Each row of a before or after table is a point. One or more steps were done to the points. Then noise was added and the rows were shuffled. The steps act on how far a point lies along the listed directions, d1 being the first. What was done? A step turns or swaps two directions, mirrors them in a line or flattens them onto one, adds a multiple of one to another, or multiplies one. Angles are multiples of 10 degrees, from the lower direction toward the higher: turns from -170 to 170, lines from 10 to 170 but not 90. Use the fewest steps. Two steps may share a direction if one is a turn and the other turns, adds or multiplies; they go together, in the order done. Otherwise the lowest direction goes first.

Directions:
(1): 49, -8
(2): -8, -49
Before:
24, -39
22, 9
-8, 50
-13, -20
-33, -2
11, -15
9, -40
-9, 3
3, -15
-24, -8
-9, 21
8, 40
-4, 23
40, 4
After, 14 rows:
-15, -14
-6, -75
12, 23
-9, -44
-2, -29
14, 81
-13, -21
-2, -71
18, 18
9, 96
1, -26
2, 39
3, 45
-3, 3
Steps: multiply d1 by 0.4; multiply d2 by 2

Directions:
(1): 20, -28, 50
(2): 47, 38, 2
(3): 32, -38, -34
Before (8 x 3):
14, 18, -11
29, 17, -5
-21, 14, -1
-18, 1, 3
10, -37, -12
-8, 2, -3
52, 19, 10
-1, 0, -10
After, 8 rows:
-26, 7, 9
28, 35, -5
-11, -38, -29
-14, -1, -1
-25, -9, 8
52, 40, -4
-7, 2, -9
94, 51, 0
Steps: turn d1 and d3 by 30 degrees; multiply d2 by 2

Directions:
(1): 63, -2, 29, 6
(2): -4, 24, 23, -61
(3): -1, -65, 3, -24
Before, 10 rows:
42, 22, 42, -29
-37, -29, -1, -36
-43, 17, -14, -1
-40, 10, -24, 7
-5, 1, 3, 11
43, 34, 17, -44
15, 33, 15, 10
-23, 11, -5, -45
37, 36, 34, -44
-63, -20, -15, -31
After (10 x 4):
-35, -7, -5, 8
50, 62, 4, 69
-45, -87, -16, -21
17, -9, 15, 19
-62, -60, -19, -23
-4, -13, 12, -5
48, 47, -19, 63
44, 37, -11, 80
-46, -81, -17, -34
-25, -30, -33, 21
Steps: turn d2 and d3 by -160 degrees; add -1.5 times d1 to d3

Directions:
(1): 45, -27, -8, 58, 9, -32
(2): 38, 5, -24, 3, 20, 69
(3): -55, -5, -30, 31, 49, 4
(4): 5, -49, -54, -42, -5, -15
(5): -25, -54, 22, 24, -38, 36
(6): 10, -35, 48, -26, 54, 0
Before:
22, 31, -11, -38, -27, 17
-10, 57, 2, -18, -29, 19
-52, -42, 23, 22, -22, 7
-58, -2, -62, -56, 7, 1
48, -2, 9, 2, 4, -18
-1, 46, -40, 0, -27, 12
-54, 38, -6, -36, -3, -1
36, -95, -10, -3, -7, 51
-15, 26, -11, 35, -35, 37
-7, -40, -10, 30, -31, 21
-5, -7, 19, 28, -80, 3
-41, -4, 0, -21, 36, 72
3, -47, 0, -6, -66, 18
13, -51, 31, 4, -36, -13
After, 14 rows:
-3, 40, -34, 8, -34, 13
27, 17, 11, -23, 1, -4
13, -35, -20, 40, -22, 6
29, -43, 23, 9, -28, -30
0, 28, -12, 53, -28, 28
-26, -46, 17, 54, -15, -13
54, -84, -23, 9, 7, 35
30, -55, -6, 14, -57, -3
-47, -22, -60, -33, 9, -9
9, -11, 8, 45, -71, -11
-8, 41, 3, 2, -35, 23
-13, -26, 3, 21, 38, 51
31, 20, -11, -36, -39, 18
-46, 17, 1, -15, -7, -2
Steps: multiply d1 by 0.4; turn d1 and d5 by -40 degrees

Directions:
(1): 26, 1, -26, -19, -63, 27, 46, 34
(2): -1, -30, 23, -30, -41, -74, -13, 5
(3): 70, 9, 28, -35, 42, -2, -3, 31
(4): -44, 71, 18, -41, -5, -1, -7, 23
Before (8 x 8):
33, -46, 14, 22, 75, -19, -41, -28
7, 36, 3, -12, 10, -7, 6, 20
4, -90, -42, 52, -31, 6, 3, -10
-29, 56, -2, -11, -20, 61, 40, 13
-23, 72, -29, 14, 12, 93, 10, -15
49, 25, 32, -48, 76, 16, -31, 19
68, -59, 21, -3, 38, -17, -11, -20
46, -3, 5, -13, 44, 27, 30, 5
After:
-25, 0, 42, -31, -39, -46, -10, -4
-49, -26, -4, 28, 20, -22, -4, -48
19, -7, -1, 38, 81, 39, -29, -24
-68, 21, -5, 31, 58, 39, -37, -42
-18, 30, -6, 20, -4, -12, 0, -3
-3, -34, -14, 40, 35, 51, 7, -38
-33, -1, 47, -39, 1, -93, -57, -25
56, -68, -11, 3, -12, -14, -1, 32
Steps: turn d1 and d3 by -140 degrees; turn d1 and d2 by -130 degrees; multiply d4 by 0.7

Directions:
(1): 21, -3, 20, 13, 14, 12, -57, -79, -8
(2): -57, 4, -18, -7, -43, -65, -32, -15, 0
(3): 1, -45, -6, 66, 14, -34, 36, -13, -40
Before:
-18, -35, -14, 14, -18, -49, 13, -20, -8
-14, 15, -8, -2, -9, -9, 15, 41, 15
-23, 32, 14, -42, -13, 19, -16, 30, 12
11, -17, 4, 31, -4, -13, -26, -52, 2
22, 20, 7, -38, -2, 33, 30, 35, 24
-2, -15, -5, -10, -9, -22, -28, -32, 5
10, 48, -1, -81, -9, 41, 10, 60, 41
27, -24, 2, 46, 19, -18, -9, -62, -27
-39, 18, 18, -7, -1, -7, 13, 19, -14
-1, -37, -1, 31, 7, -17, -7, -95, -29
-5, 29, -9, -30, 17, 34, 20, 55, 37
After (11 x 9):
5, 5, -4, 12, 34, 24, 10, 9, 12
-17, 10, -13, 6, -9, -13, 25, 49, 10
-29, -10, -23, -23, -33, -40, 33, 37, 14
-8, -7, -3, -13, -6, 2, -13, -61, -2
27, 2, 7, 4, 11, 3, -32, -60, -3
-11, -13, -16, -11, -15, -30, 1, 6, 7
-26, 3, 9, -5, -2, -1, 14, 30, -10
21, 0, -1, -7, 13, 10, 21, 11, -2
-46, 18, 11, -10, -5, -14, 30, 40, -14
7, -5, 3, 9, -8, -9, -21, -31, 14
35, -1, 19, 3, 13, 23, 10, -21, 4
Steps: add -1.5 times d2 to d1; multiply d3 by 0

Directions:
(1): -10, 94, 20, 9, -11, 44, -32, 22, 7, 15, -10
(2): 2, 27, -32, -56, 29, 25, 69, -20, -21, 35, -10
(3): 80, 25, 9, 30, 48, -22, 23, 9, 42, -3, 13
(4): -7, -25, 12, 3, 5, 72, 24, 27, 14, -23, 72
Before (11 x 11):
77, -23, 12, 56, 36, -47, -5, 8, 41, -18, 14
1, -28, 15, 4, -28, -19, -31, 13, 0, -14, 14
-4, -52, -20, -12, 7, -22, 32, -14, -20, -10, -14
-11, 3, 15, 25, 1, 43, -11, 25, 26, 9, 41
-7, 7, 13, 33, -22, -16, -47, -5, 0, -9, -11
47, -4, 15, 14, 20, -33, -1, 14, 30, -5, 5
-20, 38, -12, -12, -7, 0, -31, -28, -31, 1, -40
2, -15, 36, 38, -12, 4, -32, 17, -1, -27, 15
-20, -28, -7, 11, -7, 8, -2, 1, 3, -11, 16
8, -21, 11, 21, 25, 22, 10, 22, 20, -29, 44
-3, -10, -6, -2, -18, -26, -1, -15, -11, 8, -7
After (11 x 11):
-38, 15, -17, -24, -11, 24, -17, -27, -39, -5, -20
31, 4, 19, 40, 30, -4, -9, 24, 33, -27, 27
-18, -19, 28, 57, -42, -20, -79, 5, 6, -29, 1
10, -20, 56, 74, -23, -15, -72, 30, 16, -44, 18
4, -39, 31, 30, -39, -25, -59, 24, 12, -31, 24
14, 24, 26, 46, 9, 27, -26, 31, 43, 7, 34
35, -7, 16, 19, 3, -59, -27, 8, 22, -5, -20
61, -29, 17, 73, 8, -95, -57, -1, 33, -21, -26
-12, -23, -6, -4, -22, -18, -1, -13, -14, 3, 1
-8, -23, 2, 25, -3, 8, -8, 9, 15, -17, 23
-7, -54, -25, -22, 12, -11, 47, -16, -24, -6, -9
Steps: add 0.3 times d4 to d1; turn d3 and d4 by -40 degrees; multiply d2 by 2

Directions:
(1): 6, -10, 4, 8, -4, 19, 10, -48, -32, 53, 49, -72
(2): 27, 0, -12, -31, 13, 59, 65, -22, 9, -58, 29, 10
(3): -1, -26, -19, -10, 0, 3, -47, 36, -11, -5, 92, 36
(4): 10, 47, 19, 66, 32, 32, -20, -33, -38, 0, 3, 49
(5): -18, -46, 69, -4, -24, 31, -5, 26, -61, -31, -19, -9
(6): 13, -53, 45, -4, 10, -32, -24, -73, 41, -17, 7, 22
Before, 13 rows:
-22, -67, 60, 1, -18, -1, -59, 10, -68, 34, 25, -32
2, 4, -15, 16, 8, -53, -22, -10, 88, -22, -35, 62
-23, -25, 78, 10, -24, -1, -20, 16, -85, 45, 4, -76
-7, -41, 50, -9, -14, 25, -19, 37, -48, -15, -5, 10
-19, -14, 2, -29, -5, -36, -27, 61, 25, -5, -42, 40
-1, 34, 40, 35, 6, 17, 4, -38, -28, -23, -73, 34
0, -7, -4, 17, 6, 42, 12, -2, -22, -16, -44, 9
6, 13, 26, 37, -16, 33, 8, 2, -95, 46, 16, -48
13, 21, -20, -2, 8, -32, 14, 6, 45, -14, -23, 40
-3, 33, -48, -4, 29, -1, -50, 6, 46, -16, 36, 54
-7, 43, 53, 61, 11, 19, -19, 12, -35, 33, -69, 32
5, 1, 61, 11, -3, 9, 21, -4, -23, 3, -85, -9
-10, -21, 88, 41, -24, 15, -43, -17, -30, 3, -15, -30
After, 13 rows:
32, 48, -32, 3, 25, -7, 38, -20, 49, 26, -43, 5
37, 28, -38, 17, 16, 5, 18, -47, -30, 67, 71, -38
10, 64, -20, 14, 15, -5, 16, -32, 21, 2, -46, 34
1, -7, 36, -13, -3, 5, 23, 17, -2, -43, -43, 31
21, 18, -54, -11, 20, -12, -16, 1, 36, 15, 51, 35
7, -9, -22, -59, 12, 17, 29, 43, 30, -44, -4, 49
-19, -4, 25, 3, -16, 6, 7, 64, 7, -63, -79, 44
12, -4, -24, 16, 26, 6, -5, -44, 26, 4, -18, 12
28, 68, -14, 15, 33, 48, 46, -23, 22, 12, -19, 34
9, 79, -54, 28, 3, 13, -15, 13, 24, 38, 19, -15
-19, -29, 44, -15, -5, 38, -41, 27, -18, -59, 1, 30
12, 39, -84, -7, 15, 9, -17, 42, -10, 55, 72, -10
21, 65, -74, 1, 19, -2, 25, 0, 5, 68, 77, -49
Steps: turn d1 and d6 by 30 degrees; turn d2 and d6 by 120 degrees; mirror d3 and d5 in the line at 10 degrees; multiply d4 by 0.7

Directions:
(1): -53, 60, -42, 22, 2, -54, 16, -6, 20, 16, -11, -59, -13, 25
(2): 9, -25, -76, -34, -15, -3, 42, 23, 19, -66, 6, 19, 18, 38
(3): 31, 61, 2, 25, 57, 16, 21, 7, 45, 6, 4, 33, 67, -4
(4): -37, -41, -47, -35, 48, 10, 0, -4, 29, 33, 13, -13, 5, -76
Before (8 x 14):
-15, -64, -54, -40, -38, -4, 19, 22, -26, -32, 0, 0, 10, 16
12, -28, 67, 5, 24, 29, -37, -8, -27, 56, 3, 2, -7, -46
-2, -12, -15, -5, -33, -6, 4, 1, -8, -43, -13, -14, -11, 42
-23, -33, 34, -7, 26, 24, -56, -37, -9, 69, 10, -8, -21, -77
-17, -29, -24, -8, -20, -16, -29, -3, 2, 1, 10, -34, -37, -29
25, -2, -6, -1, -27, 1, 28, 7, -16, -52, 7, 16, 1, 40
10, -52, -47, -33, -62, -5, 13, 24, -9, -60, -1, 35, -6, 32
2, -10, -58, -15, 24, 0, 36, 8, 9, -17, 0, 25, 36, 8
After:
20, 17, -48, -1, 33, 4, 41, 13, 17, -24, -4, 39, 57, 22
-24, -80, -68, -49, -73, -19, 9, 18, -17, -50, -2, 8, -36, 15
-36, -66, -34, -29, -23, -16, -37, -5, -4, 7, 13, -43, -55, -53
-16, -44, -24, -24, -43, -7, -6, -1, -20, -37, -11, -24, -32, 26
-36, -25, 22, -7, 31, 17, -52, -39, 0, 75, 9, -19, -19, -82
-4, -10, 53, 10, 25, 14, -31, -11, -20, 62, 1, -14, -11, -40
12, -12, -12, -5, -34, -6, 26, 4, -20, -49, 7, 5, -13, 37
-43, -95, -74, -57, -43, -10, 12, 17, -31, -23, 2, -19, -15, -4
Steps: multiply d1 by 0.4; multiply d3 by 2; turn d3 and d4 by -20 degrees

Directions:
(1): 12, -48, -21, 38, 25, -10, 79, 13, 28, -32, 46, -23, 40, 19, 1, -3, 61, 16
(2): 46, 12, -33, -69, -43, 25, -9, 31, 74, 32, 19, 8, -17, -1, -8, 30, 41, 10
(3): -22, -36, -8, -54, -29, -16, -13, 6, -32, -61, -2, 32, -23, 17, -52, -63, 24, 43
Before (14 x 18):
-7, -11, 12, -6, 15, 2, -7, 8, -10, -36, 11, 12, -22, 13, -21, -9, 12, 29
-24, -26, 16, 38, 11, -22, 2, -26, -39, -51, 2, -7, -13, 4, -25, -44, 10, 15
-11, 26, 6, 38, 27, 16, -18, -16, 11, 41, -24, 3, 17, -22, 38, 36, -39, -30
46, 1, -29, -53, -27, 17, 19, 17, 63, 18, 18, -5, -20, 13, -18, 24, 51, 4
17, -59, -34, -67, -25, -1, 14, 34, 6, -57, 29, 28, -13, 33, -43, -62, 66, 47
-2, -15, 0, -22, -9, -10, 8, 11, 4, -20, -6, 12, 4, 13, -23, -20, 12, 22
-10, -28, -16, -60, -51, -19, -15, 22, 4, -28, 22, 40, -18, 10, -47, -27, 32, 52
-21, 29, 19, 48, 13, 19, -25, -24, -40, 25, -29, -24, -5, -10, 36, 26, -53, -32
6, 44, 14, 15, 8, 17, -18, -5, 13, 46, -5, -11, -2, -21, 52, 46, -21, -15
8, -11, 4, -21, -7, -15, 15, 12, 4, -14, 7, 12, 5, 19, 0, -20, 12, 28
-5, -43, -1, -20, -4, -7, 26, -14, -12, -54, 12, -3, -13, 3, -24, -47, 36, 38
-22, -60, -17, 0, 16, -4, 49, 0, 20, -31, 36, 7, 13, 16, 0, -30, 43, 19
20, -21, -23, -6, -2, -5, 17, 3, 19, -25, 28, 5, 2, 2, -6, -16, 27, 12
20, 18, 4, 25, 15, 18, 5, 14, 26, 27, -19, -8, 9, 4, 7, 29, 2, 3
After, 14 rows:
-42, -34, 1, 55, 43, -12, 22, -19, -30, -36, -8, 7, 34, -1, 8, -24, -7, 3
16, 12, -11, -34, -20, 5, -34, -2, 9, -1, 1, 19, -25, -12, -4, -11, -11, 2
17, 19, 9, -9, 12, 19, -20, 12, 23, 15, 11, 1, -25, 0, 1, 33, 0, 8
28, 31, 6, -46, -23, 31, -31, -12, 33, 42, -13, -5, -36, -25, 13, 23, -8, -4
20, 41, 17, 29, -2, 13, -34, -18, 20, 44, -7, -19, -23, -26, 20, 35, -23, -28
14, -18, -20, -71, -34, -3, -1, 8, 9, -31, 1, 19, -37, 23, -51, -31, 41, 27
-10, -11, 11, 17, 15, -1, 1, 8, -21, -24, -26, 8, 2, 16, -21, -25, 4, 28
17, 13, 1, -27, -15, 5, -7, 14, 27, 22, -9, 6, 1, -1, -2, 15, -1, 3
32, 12, -24, -51, -50, 8, -14, 33, 68, 43, 32, 20, -10, -7, -6, 44, 27, 17
56, 26, -29, -95, -48, 39, -52, 37, 55, 48, 1, 25, -38, 0, 0, 21, 11, -4
-32, -26, 13, 33, 23, -20, 34, -8, -37, -49, 15, -5, 17, 8, 11, -28, 20, 29
-27, -20, 9, 80, 35, 2, 33, -20, -38, -18, 2, -35, 23, 10, 27, 2, -9, -14
20, 15, 5, -31, -16, -2, -11, 13, 19, 19, -4, 13, -5, 7, 15, 2, -8, 16
-20, 15, 3, -54, -21, 20, -53, -10, 13, 35, -17, 33, -39, -14, 10, -2, -34, -9
Steps: turn d2 and d3 by -60 degrees; turn d1 and d3 by 160 degrees
